Rows are points. Two turns around zero, p and q, are shown by what they do to some points. Write where each new point lands after one turn and then the other. Backwards means that the second turn is done in reverse. Each puzzle has new turns, and all numbers are rounded.

Turn p:
[30 45  8] -> [ 29  42 -20]
[20  4  5] -> [20  6  2]
[-48 -12 -10] -> [-48 -16  -1]
[  3 -22 -16] -> [  3 -27   0]
[ -4 -15  13] -> [-4 -5 19]
Turn q:
[ 23  -4 -17] -> [ 16 -14 -20]
[19 19 -9] -> [ 23   9 -14]
[ 8 27 30] -> [23 22 26]
[-39 -34  18] -> [-46 -14  27]
[-11  -7 -22] -> [-17  -2 -19]
Where do these land?
q, then p backwards: [  8  14 -34] -> [  7  28 -25]
q, then p: [-22  27  18] -> [-6 38 -5]
q, then p: [-28 -20  30] -> [-28  16  32]
p, then q backwards: [ 16 -27   6] -> [ 19 -12  22]
p, then q: [ 26   6 -20] -> [ 17 -17 -23]

Turn p:
[ 12   5  22 -13  -7  25] -> [ 14  -6  28  -6 -12  18]
[  5  -2 -37  -6   2  -8] -> [  6   5 -31 -16  -5 -13]
[ 14 -12  10 -18  -9  -5] -> [ 14 -19  12 -10   5  -7]
[  5  12  13 -19  -8 -13] -> [ 10   5  21  -8   6 -16]
[ -7 -22 -22   3  -1 -12] -> [-11 -14 -26  -6   5 -11]
[-48  17  -9 -13   1  -2] -> [-40  28   5 -21   1  -6]
[ 20 -19  18  38  39  14] -> [ 12 -11 -15  39  21  43]
[-14  20  13  45  -6   2] -> [-20  17   4  44 -13   3]
[ 14   1  -8 -17 -11  -1] -> [ 16  -5   1 -15  -8 -11]
Turn q:
[ 29 -16 -12 -35 -31 -19] -> [ 14 -34  -9 -35 -14 -31]
[  5  -4  15   1 -27 -14] -> [  2  -9  15  -1 -25 -17]
[-19  21   3 -10   8  18] -> [-16  28  -3 -11   6   9]
[-8 33 10 -3 18  7] -> [-1 38  4 -2 14  0]
[-17 -10   5  24   5   1] -> [-12  -2   7  25  -2  13]
[-31  -2  14   8  24  17] -> [-26  15  14  11  16  26]
[ 9 -2  9  3 20  4] -> [11  2 10  3 16 10]
[ 15   7 -16   7   4  25] -> [ 17   7 -20  -4  -1  21]
[ 17 -26 -28   5 -20 -39] -> [ 10 -44 -19  14  -9 -32]
Where do these land?
q, then p: [ -1   6  -2  15  23 -30] -> [  2   9 -16  31  21   1]
q, then p: [-15  14 -18  -9 -10  -8] -> [-13  14 -13  -9   0 -20]
q, then p: [ -8  16  27 -25 -17 -15] -> [ -6   8  32  -6  18 -27]
p, then q: [-18  -3  21   0 -17 -10] -> [-18  -1  25  13   1  -4]
q, then p: [ 2 12 11 22 21 -2] -> [10 15  2 26 -1 13]
q, then p backwards: [ 3 -7 -9 17 30 19] -> [ 9 -8 11 13 34  8]
p, then q backwards: [ 34 -21 -34   3 -18  37] -> [ 32 -19 -26  10 -42  22]
q, then p: [  2 -17   5 -23 -12  10] -> [ -5 -16  12 -25   4   1]

Turn p:
[  3  -1   6   3  -6   1 -17 -13] -> [  4  -5  16   1  -3  -1 -13  -9]
[ -8 -26 -12  -5  11   9 -19 -12] -> [-22 -20   3 -17  -9   7 -15 -10]
[ 17  -7   6   4  12  17 -17 -20] -> [  6 -23  13  -5   9  16 -12 -16]
[  3  -1 -15  -7  -5  15  -2   5] -> [-1  6 -9 -7 -7 17 -8  0]
[-10   8   1 -16  11  11 -19 -11] -> [-10   6   5 -13  14   2 -17 -18]
[  0 -14 -13  -2 -11 -14  -4  -8] -> [ -1  -7  -4  -3 -23 -11  -5  -4]
[ -9  11  19  17 -17  -1  24  19] -> [ 4 20 10 23  1  0 25 20]
[ 15  17  -2   4  -7 -22   8  15] -> [ 23   7 -13   9   2 -16   2  16]
[  9 -10  15 -11  -2  -4   5   4] -> [  9  -3   9 -15  -1  -3  13   4]
[-10  23   8  21   5 -17  29  38] -> [  0  18 -14  27  19 -14  24  37]
[-10   1 -14  -9  11   5  11 -18] -> [-13  -1 -16  -2   1   2   5 -23]
Turn q:
[ -9  -3  -5   0  -2  -9 -48   6] -> [-22  10  -7  12  14   4 -39  -7]
[14 -5  6  2  2  4  2 14] -> [ 8 -9 12  7  4  2 -2 11]
[ -1 -11 -14 -17   7 -16  18   8] -> [ -1 -13 -13 -18   7 -17   6  17]
[ -9  -7 -10  -4 -20 -14   2  14] -> [-17 -16  -9  -1 -13  -8  -9  10]
[  5  10  24   0   5  -5  -4 -20] -> [ 17  13   8   1  -3  -9  -3 -23]
[  5  -7   1   0   1   3   4 -41] -> [ 22   6 -22  -2  -1   5  11 -25]
[-13   0  11  12  -7  41   3  15] -> [-13  -9  28   3  -4  34  13  -4]
[  9  23 -12  -7   4  -8  15   3] -> [  6  16  -1 -11 -10 -11   7  20]
[ 0 -1 -1 13 10  2  8  1] -> [ 0  2  3  8  6 -2 15  2]
Where do these land?
q, then p: [-23  -1  -2   8   1   9  -5  -3] -> [-18   7   1   7   2   3   6 -16]
q, then p backwards: [-12 -11 -15  -1  -8  27 -19  18] -> [ -8 -11  -8  12  15  34 -10   9]
p, then q backwards: [  4   2 -10 -24  -9  -5  -1  -5] -> [ -2  11   1 -16  -4  -6   1 -19]
p, then q: [ -1  -4   5   6 -20   3 -13   7] -> [ -1  -2  18   7 -11   3 -14  -3]
q, then p: [ 17  -3  17   0  16   5  23 -24] -> [ 32 -17 -12  -2   3   2  20 -11]
p, then q: [  1   0 -13  16  -4 -23  15   9] -> [-12  -8 -11  18  -9 -10   5  20]
q, then p: [ 24   0  16 -12  18  -9  19 -10] -> [ 33 -16  -9 -13   6 -11  10   3]
q, then p: [ 13   6  16 -22  15  -2   5   5] -> [ 19  -5   5 -22  14 -10   1   2]
p, then q: [-15 -15   6  -5   1   6 -17   2] -> [-12  -5  11 -13   0  -1 -11 -17]
p, then q: [-23  11  -8  11 -18  12  -9  12] -> [-22  18  18  10 -13   9  -4  -4]
p, then q backwards: [ 15  16 -11  23   8 -24   2 -10] -> [ 20 -24   4  14  -4 -25  -3  -6]
